Each row of a before or after table is a point. One or more steps were done to the points. Then noise was added and the rows were shuffled. The steps act on columns, c1 being the first. Name the steps. A step turns or swaps two columns, mirrors them in a line or flattens them onto one, adds a multiple of one to another, or multiplies or shifts one. Angles are multiples of 10 degrees, from the lower column toward the higher: turns from -170 to 170, lines from 10 to 170 but not 90. Use the fewest steps. Two steps may share a column if one is a turn and the other turns, adds or multiplies; they go together, in the order done. Otherwise the lowest column goes first.
(in the rows, 128 means zero)

Before, 11 rows:
[[158 117 130]
 [185 175 107]
 [ 87 147 126]
 [113 135 229]
 [153 158 166]
 [105 108 149]
 [136 153 146]
 [103 105 156]
 [106  99  88]
 [171 202 171]
 [108 132 189]]
After, 11 rows:
[[157 124 138]
 [113 218 172]
 [105 137 155]
 [170 202  85]
 [107 182 154]
 [136 156 116]
 [185 133  76]
 [106  78 133]
 [152 175 122]
 [102 140 161]
 [ 87 135 110]]
Steps: turn c2 and c3 by -60 degrees

Before, 13 rows:
[[ 62 133 175 145]
 [186 126  66 147]
 [159 119  52  89]
 [106 180 118 139]
 [165 125  39 144]
 [132 111 144 135]
 [ 75 147 117 179]
 [129 104 141 134]
 [ 89 130 110 155]
 [ 80 158 141 125]
 [ 57  92 156 126]
 [128 141 177 107]
 [126 125 147 125]]
After, 13 rows:
[[132 109 145 132]
 [161 120  56  65]
 [ 88 127 115 182]
 [127 125 143 129]
 [ 77 146 116 214]
 [127 142 177 108]
 [124 105 140 133]
 [ 82 163 141 157]
 [ 56  94 156 176]
 [167 125  42 118]
 [186 128  65 105]
 [ 65 134 174 189]
 [106 180 121 152]]
Steps: add -0.7 times c1 to c4

Before:
[[207 167 138 126 140 134]
 [197  91 137 184 189 152]
 [179 188 189  91 100  81]
 [156 161 146 159 100 150]
 [168  88 163 132 174 123]
 [135 198 113 111 166 128]
 [150 168 192 143 186 142]
 [112 149 112 104 105 124]
 [134 180 122  79  96 151]
 [128  87 110  76 130 153]]
After, 10 rows:
[[ 78 128 102 108 130 155]
 [ 43 172 132 131 128 141]
 [175 153 192 128 129 131]
 [137 211  84  88 130 152]
 [ 73 124  99 149 128 185]
 [ 35 133 124 213 128 146]
 [ 69 101 183 135 128 139]
 [154 188 114 150 129 151]
 [112 102 153 137 129 115]
 [ 48  90 146 128 127 113]]
Steps: multiply c2 by 1.3; turn c1 and c2 by 120 degrees; turn c3 and c6 by 50 degrees; turn c3 and c4 by 120 degrees; multiply c5 by 0

Before, 9 rows:
[[114 106 176  98 112 125 125  63]
 [110 181  99 165  88 160  99 138]
 [126 170 106 180  69 112 140 156]
 [ 98 124 197 111 148 146 153 102]
 [130 198 111 137  91 140 154 111]
 [176 176 117 124 148  95 102 152]
 [126 221  94 140 152  44  91 157]
 [112 145 183  49 134  96 116 133]
 [ 94 100 135  88 129 144 158 102]]
After, 9 rows:
[[100 101  89 119  99  71 155 122]
 [131 175 173 157  83 154  84 105]
 [ 70 116  62 145 125 100 150 142]
 [ 54 103 123 141 130 103 173 140]
 [ 92 180 165 113 103 134  86 166]
 [128 224 150  95 166 155 105  48]
 [ 95 140  76  91 118 134 202  98]
 [226 178 124  94 150 152 127 103]
 [127 198 154 159 100 117 125 144]]
Steps: multiply c1 by 2; mirror c3 and c5 in the line at 100 degrees; turn c4 and c7 by -70 degrees; swap c6 and c8

Before (13 x 11):
[[129 105 135 152 176 175 167 135 122  73 162]
 [115 116 180 132 131  96  96 200 184 158  50]
 [114 161 114 211  97 102 139 135 175  91 178]
 [160 119 110 187 106 121 189 114 121 110 127]
 [146 182 144 134  94 113 136  79 148  75 140]
 [ 89 100 193  88 163 112 119 166 178 184 125]
 [ 78 111  93 163  88 159 115 182 129 128 112]
 [119 149 103 203 156 121 130  99 134 110 120]
 [101 149 142 128 150  71 168 101 101 109 118]
 [203 120 137 130 140 122 104  96 120 139 181]
 [157 141  82 145 151 112 150 144 142  73 169]
 [131 154 146 182 124 112 141 148  93  85 149]
 [112 156 164 114 169 143 131 194 166 212  98]]
After:
[[108 153 166 115 195  74 197 147 198 214 100]
 [ 78 110 105 161  99 207 169 163 157 130 112]
 [162 135  71 146 146  83 159 102 174  74 170]
 [145 175 140 133  74 172  90  94 183  75 139]
 [113 158 121 214  70 161 141 113 200  93 178]
 [129 101 136 155 226  85 153  67 150  69 165]
 [122 151 108 206 156  84  99 116 165 110 123]
 [ 92  99 205  90 162  67 161 151 206 185 129]
 [114 117 187 131 108 103 178 201 214 159  53]
 [205 124 116 125 136 104  84 148 152 141 182]
 [102 145 152 129 110  63 125  60 132 107 120]
 [128 149 146 184 109 125 156 116 124  82 146]
 [159 119 101 188  93 154 150  33 152 105 123]]
Steps: add -0.3 times c1 to c3; multiply c5 by 2; turn c5 and c6 by -50 degrees; multiply c7 by 1.6; turn c7 and c8 by -70 degrees; shift c9 by 30
